Each row of a before or after table is a point. One or more steps were done to the points. Then noise was added and the rows were shuffled. The steps act on columns, c1 being the first. What was done? A step turns or swaps two columns, mirrors them in a line or flattens them onto one, adds a multiple of one to another, or multiplies or shifts one. Angles are multiples of 10 degrees, from the lower column toward the higher: turns from -170 to 170, lines from 10 to 170 but not 90. Use the fewest steps. Two steps may share a column if one is a turn and the other turns, adds or multiplies; they go together, in the order done. Otherwise the lowest column goes first.
In the rows, zero is written as 128.

Before (11 x 2):
[[113 163]
 [153 159]
 [168 158]
 [234 187]
 [117 112]
 [225 115]
 [ 94 117]
 [130 156]
 [ 94 180]
 [138 144]
 [104 123]]
After, 11 rows:
[[124 104]
 [110 116]
 [145 139]
 [161 152]
 [119  94]
 [163 113]
 [162 164]
 [178  88]
 [157 129]
 [186 234]
 [116 227]]
Steps: swap c1 and c2

Before (11 x 4):
[[ 85 100  92  85]
 [101 119 157 111]
 [ 94 170 117 150]
 [116 110 155 137]
 [138 103 160 169]
 [122 145 120 125]
 [ 93 125 133 114]
 [102  99  92 100]
 [171 149 104 147]
 [140 158 168 160]
 [ 96 113 142 119]]
After:
[[115 154 142  91]
 [124 174 104 122]
 [148 179  56 170]
 [160 188 247 142]
 [ 86 130  20  87]
 [112 150 216 101]
 [169 136 226 139]
 [ 98 130  21 101]
 [120 143 170  96]
 [151 201  94  93]
 [137 138 210 118]]
Steps: swap c1 and c4; shift c2 by 30; multiply c3 by 3

Before (9 x 6):
[[114 167 114  33 143  89]
 [119 161 192 180 172  84]
 [132 111 173 135  38 142]
 [ 23  56 100  95  71 122]
 [158  96 155 126 107 150]
 [119  96 125 151  64  98]
 [106  60 101 134 174 166]
 [142 113  72 112 120 212]
 [163 118 174 134 112 153]]
After:
[[105  78 170 134 175 109]
 [ 20  74 129  92  67  99]
 [145 133 222 118 116  86]
 [120 186  89  37 139 104]
 [121 118 100 152  65 121]
 [158 120 148 124 107 159]
 [131 134 133 134  39 171]
 [122 182  76 183 170 184]
 [165 138 147 135 109 178]]
Steps: shift c2 by 20; mirror c3 and c6 in the line at 50 degrees

Before:
[[ 47  92  67 201 129 151 150 119 164]
 [ 42 128 170 189 156  84  83 138 157]
 [ 84 161  92 148 136 167  77 174 143]
 [119 128 136  86 160  80  93 185 133]
 [159 154 139 129 123  92  80 132 126]
 [ 47 188  62 132  97 193 161 160 162]
 [ 64 111 158 178 210  97  76 149 171]
 [104 103  85 167 119 152  72 202 110]
 [104  98 154 134 112 117 176 114 193]
 [ 65 178 150 103 170 174 162  90  77]
 [140 172  76 199 151 114 112 162  81]
 [ 82 100 142 176 100  90 111 188 173]
 [148 213  84 173 144 206 133 191 136]
 [121 159 163 148 211 179 176 153 157]]
After:
[[236 185 130 135 159 160 162 160 165]
 [158 110 193 180  50 148  75 150 171]
 [130 126 139  87  96 114  93 182 130]
 [155 172  77 200 103 128 113 160  79]
 [129 100 161 133 143  73 179 113 190]
 [111 159 160 151  42 132 178 150 157]
 [185 162 130 147 123 215  76 172 143]
 [172 102 110 170 141 208  72 202 110]
 [230  92 135 201 126 127 148 117 163]
 [169 131 216 188 102 128  80 138 156]
 [157 101 167 175 157 107 112 187 175]
 [136 213  81 172 113 204 132 194 136]
 [ 96 154 116 128 133 138  79 131 126]
 [163 176 185 104  88 140 162  95  77]]
Steps: mirror c1 and c3 in the line at 110 degrees; multiply c5 by -1; add -1 times c7 to c6

Before, 8 rows:
[[ 55 206 105 189  69  85  94 131 125  64  83]
 [ 89 164  69 165 113  74 199 156  67 185 130]
 [125 146 119 110 163 171  74  84  70  50 146]
 [195 146 137 147  88  83 201  89 185  85  92]
 [161 140 163  79 141  62  72 163 146  88 109]
 [ 73  81 160  52  99 166 133 142 103 147 167]
 [ 77 222 142 150  84 145 182 145 148 173 145]
 [ 78 121 135 161 111 136 151  83 128 150 106]]
After (8 x 11):
[[ 78 219 137 143 155 152 105 175 122 169  73]
 [161 146 159  78 155  64 151 102 122  92 182]
 [ 64  79 155  59 148 168 157 154 113 154  92]
 [207 150 139 141 101  83  53 174 137  85  94]
 [ 82 124 142 162  87 134  96 156 115 150 123]
 [116 142 123 112  77 172 179 101 130  48 156]
 [ 53 202 120 192 144  84 111 178 116  60 182]
 [ 78 162  62 166 154  81  81 138 128 185  68]]
Steps: flatten c1 and c9 onto the line at 10 degrees; turn c5 and c8 by -100 degrees; turn c7 and c11 by -130 degrees

Before, 14 rows:
[[144 109  87 108 125 116 166 140 137 104  88 118 103  37]
 [125 137  98 105 122 116  55 104 108 101 155 155 139 157]
 [ 75 115 133 104 135 136 159 116  69 103 120 149  85 128]
 [133 161 118 122 110 104 173 126 140 109 133  68 125 143]
 [136 212 135 117 122 105 141 150 141  95 136 144 144 156]
 [ 87 115  79 197 158 104 136 120 135 132  89 123 132 130]
 [137 125  85 137 110 156  92 162 143 102 157 147 147 107]
 [142 116  95 142 122  97 130 145 113  94 145 141 130 140]
 [142 117  78 155 107 108 154 119 142 214 120 119 143 153]
 [131 115 130 154 105 122 164 100 148 150 151 141 109 124]
 [ 74 127 120 118 124 103 172 113 125  93 155 144 148 144]
 [138 116 123 105 152 113 117 146 140 249 167 145  73 110]
 [136 109 132 102 175 153 143 136 148  93 100 136 111 146]
 [149 133 112 111 148 146 132 119 104  97 166 145 139 104]]
After, 14 rows:
[[124 212 134 118 119 108 142 149 141  93 135 147 147  97]
 [107 130 118 118 179 102 171 110 125  92 154 141 146 147]
 [153 133 113 112 114 145 132 119 106  97 165 143 138 101]
 [117 117 135 104 182 137 160 117  70 105 122 149  85 139]
 [113 119  80 156 107 106 155 119 142 215 124 118 142 160]
 [117 127  88 136 111 154  96 160 142  98 155 149 146 108]
 [112 161 117 123 119 106 173 124 139 111 131  70 122 119]
 [175 109 130  99 135 155 144 136 146  93 102 138 111 160]
 [153 114 125 106 126 112 115 147 140 250 167 146  73 121]
 [127 115  94 145 114  94 126 146 112  96 146 140 130 149]
 [128 111  84 109 113 118 164 141 135 104  89 120 102  51]
 [143 116  80 197 175 105 136 121 136 130  89 120 133 137]
 [120 134  98 103 128 114  53 106 105 104 154 155 142 150]
 [108 114 130 151 119 123 165 101 149 149 151 143 110 135]]
Steps: turn c1 and c5 by -70 degrees; add -0.7 times c2 to c14

Before, 14 rows:
[[ 70 125 107  57 239 148 177 148 122 103 111 124 108  94 108 115  92 133
  115 117]
 [140 126 165 122 102 112 146  83 126 112 105 110  96 174  96 124 104 150
  149 183]
 [139  47 137 155 100 144 163 119 117 169  86 121 168  94 128 162 215 139
  109 119]
 [143 125 117 141 108  38 140  84 124 117  90 120 136 211  92 100 135 119
  105  95]
 [137 145 120 162 104 139 165 175 213 133 130 141 160 154 131 127  98 142
  177  94]
 [110 106 113 173 105 151 136  89 133 106  92  88 129 174 117 142 132 135
  102 112]
 [131 154 122 170 178 147 143  95 121 121 115 203  41  87 122 102 104 138
  144  94]
 [119 149 176 108 232 116 194 107 124  98 111  95 124 159 135 116 139 171
  113  88]
 [ 79  54 138 163 108 127 154 105 173 112  94 110 168  83 146 160 118 131
  122  94]
 [ 75  94 182 154 112 136 180  86 121 132 103 112 162 145  96 106 173  91
  107 114]
 [126 137 128 129 148  83 136 249 139 114 219 145 114  92 118 116 122 149
  117 107]
 [134  74 114 154 169 137 134 118 125 166 114 133  59  87 201  95  99 108
  122 126]
 [140 145 138  67 120  84 141 125 119 130 220 103 173 200  95 151 116 170
  108 113]
 [141 138 117 170 104 119 149 189 230 192 158 159  74  87 129  95 102 164
  106  99]]
After:
[[133  75 115 152 170 147  99 117 124 165 114 132  34  86 200 144 158  89
  122 125]
 [127 138 127 130 147  82 114 248 139 114 218 145 124  91 117 129 105 172
  117  99]
 [110 108 114 172 107 135 135  89 132 106  93  88 142 174 117 114 140 143
  102 107]
 [137 145 120 163 103 104 103 175 213 134 130 141 155 153 133 100 158 154
  176  84]
 [ 72 126 108  56 239 123  86 146 124 103 111 125 125  95 109  98 168 138
  115 113]
 [ 79  53 138 163 108 151 136 106 174 112  94 110 181  85 146  89 136 133
  122  84]
 [142 126 119 140 109 222  99  84 125 116  90 121 144 211  92 136  66 112
  103  86]
 [141 144 139  68 120 171 137 124 118 129 220 103 170 202  93 103 110 211
  107 108]
 [ 74  95 183 154 112 124  77  86 120 131 102 113 159 144  95 101  98  53
  107 110]
 [140  48 138 157 100  66 133 120 119 168  84 121 140  94 129  81  71 151
  109 117]
 [140 124 167 122 103 188 113  83 127 112 105 111 107 175  95 117 135 174
  149 200]
 [118 152 176 106 231 144  76 107 124  99 111  96 146 159 134  87 112 215
  115  77]
 [130 155 121 170 178 153  99  97 122 121 117 203  46  87 123 132 158 148
  143  83]
 [142 138 117 169 104 108  89 190 230 194 157 160  30  87 130 133 142 200
  105  91]]
Steps: turn c6 and c17 by 140 degrees; add -0.7 times c8 to c6; turn c7 and c16 by -130 degrees; add -0.7 times c10 to c13; multiply c18 by 2; multiply c20 by 1.3

Before, 8 rows:
[[158 170  77  85 143 197 185 152 130 156 144  87  80 152 113 115  52  89
  100 115  82  68 131 123]
 [130 134 132 133 112  95 120  62 151 141 189  80  80  74  99  93  88  52
  143  73 170 167 135 145]
 [198 171 116  71 129 150 121 164 135  85 100  52 159 153 165  39 139  78
  155 167 149 117 179 181]
 [185  94 200 100 126 144 184  86 150 126  75  44 154  58 180 121 109 132
  182 145 109  79 106 180]
 [137 176 191 145  61  79  93 181  71 136 126  44 119  66 102 158 166 115
   68  94 171  99 176 101]
 [ 95 151 148  59 136  80 168 122 195  43 123 165 180 193  93 125 107  89
  118  65  64  92 201  91]
 [123  69 184 122 168 114  79  67 184 125 123 134 192 154  95 139 137 150
   53 177 116  78  63 171]
 [124 176 155 168  92 174 142 126 148  70 154 177 121 167 133  57 127 184
   88 170 159 158 196 137]]
After (8 x 24):
[[204 188 119  71 127 142 120 113 135  86  89  47 145 154 173  44 107  77
  158 167 150 117 175 178]
 [ 99 140 138  55 141  80 174 104 197  49 108 175 200 191  96 122 156  91
  114  63  60  91 207  84]
 [162 171  58  81 147 189 187  98 126 162 136  85  81 153 114 114 186  95
   96 117  81  65 128 122]
 [191  74 183 103 126 154 180 128 152 122  82  49 150  63 180 118 169 129
  177 145 108  78 103 172]
 [143 195 205 141  60  81  97 114  72 132 122  47 132  71 103 154 115 117
   68  98 167  98 173 105]
 [122  46 182 128 164 117  79 146 184 127 138 129 175 156  98 142 140 137
   59 175 117  76  58 174]
 [121 145 150 163  94 174 142  84 151  75 140 179 104 168 142  63 135 183
   85 165 156 153 200 139]
 [125  71 118 138 114  97 115  93 156 141 167  80  96  78  98  96 168  47
  145  68 176 166 141 153]]
Steps: turn c2 and c8 by -60 degrees; add 0.5 times c8 to c11; mirror c3 and c17 in the line at 10 degrees; add -0.3 times c20 to c13

Before (9 x 48):
[[130 159 202  64  80 158 141 148 129 115 144 115 125 186 143 178 117  81
  120 179  85  84  39 157  97  72  74 153 118 159 120 119  85 113 161  98
  151 136 112 109  73  78 114  91 137 154 125 126]
 [155 140 148  66  90  98 147  72 138 102 183 159 111  82 107 152 161  73
  187 128 111 159  79 124 155 186 157 162 160 120 130  96 100 146 132  89
   84  78 149 108 168  93  99 166 206 174  75 155]
 [112 127 157 137 157 116 174 108 113 165  93 142 160 102 127 120 115 113
   98 108 151 129  48  94 127 189  98 121 157  82 135 141 169 200  95 129
   88 121 101  84 165 129 189 112 114  73  66 132]
 [189 141 116 143 160 104 133 170 121 168 171 159 164  95 141  86 152 129
  142  66 171  84  68 157 167  79 121 106  69 131  85 111  94  90 186 153
  108 129  90 143 133 148 104 155 154 132  90 102]
 [126 170 164 137 151  95 170 157 136 128 106 185 127 140  68 172 106 144
   93 140  96 188 106 143 100 145 158 171 148 162  93 133  88 172 135 128
   93  91 110 196 106 156 127 115  90  91 177 109]
 [165 138 146  80 184 124  91 109  84 132 184 118 111 140  38 113 156 144
  167 133 122 187 147 175 122 159 106 149  57 125  90 125 126 165 114 127
  160  85 162 173 113  60 122  88 138 168 118 116]
 [ 66 103 175  91 120  76  90 106  97 179 110 118 149 168  99  66 101 128
  134  79  64  87 143 133 148 146 164 153 159 118 185 174 101 112 121 146
  148 148 131 107 159 147 138 166  80 175 158 153]
 [ 99 130 157 120  89 181  98  55 137 124  93 166 163  91  64  95 105 113
  140 170  66 165 146 174 183  76 184 109  80 178 101 204 174 141 117 108
  182  40  74 133  60 122 213 122 122 131  95 117]
 [188 147 147 137  64 154 203  93  93 157 124 173 100 192 120 149  80 113
  126  61  78 140  57 172 133 156 132  83 131 118 184 108  97 159 151 119
  135 134 135 152 103  70  96 115 202 128 133  81]]
After:
[[112 126 157 144 154 117 174  55 110 167  95 142 161 100 122 119 169 114
  100 110 141 127  49  92 128 191 100 121 157 100 136 141 168 201  94 128
   88 124 105  86  96 148 188 113 115  72  66 127]
 [100 127 158 105  88 182  96   2 132 124  94 163 161  93  65  98  72 110
  140 171  95 164 145 172 183  77 182 111  81 123 103 204 177 142 116 107
  181  37  74 193 121  76 212 122 126 131  95 125]
 [128 171 164 140 151  92 170 108 139 128 103 186 123 141  68 170  87 143
   95 143 134 190 109 143  98 148 160 172 150 121  98 134  88 171 134 132
   91  92 107 160 193  87 122 118  92  92 178 106]
 [167 139 148  33 184 122  91  60  83 129 185 117 109 143  38 116 139 142
  170 134  71 188 148 177 118 159 105 150  58 154  93 125 127 164 116 127
  159  85 161 150 172 153 122  87 137 169 119 149]
 [132 159 204   9  82 159 139  97 124 111 145 118 122 186 141 177  96  82
  121 177  61  81  37 153  93  73  76 151 119 129 120 121  87 116 163 100
  149 136 111 178 101 112 116  90 138 152 121 171]
 [ 67 102 179  65 116  76  89  60 101 178 109 118 151 167 100  60 130 129
  133  75 114  88 142 131 146 145 161 152 157 103 187 178 100 109 124 147
  148 147 131  95 108  65 139 168  81 172 159 180]
 [187 142 114 146 164 103 133 121 120 168 168 160 162  97 142  84 135 128
  145  65 167  81  65 155 166  84 122 108  68 149  85 113  93  89 185 152
  108 130  89 124 143 154 104 155 155 133  94  91]
 [150 138 148  22  88  95 149  24 136 105 180 161 114  84 106 152 145  71
  187 130  92 160  78 126 154 185 154 158 163 156 131  98 100 145 131  87
   82  78 145  88 115 129 101 163 206 173  76 196]
 [189 147 149 125  61 155 201  43  92 159 121 173  97 191 119 148 120 109
  127  60  56 139  56 170 132 160 132  81 130  82 186 110  96 158 151 119
  132 132 134 158 150 116 100 115 205 123 131  81]]
Steps: multiply c4 by 2; turn c4 and c48 by -20 degrees; shift c8 by -50; turn c17 and c30 by 70 degrees; mirror c21 and c42 in the line at 30 degrees; turn c40 and c41 by 80 degrees
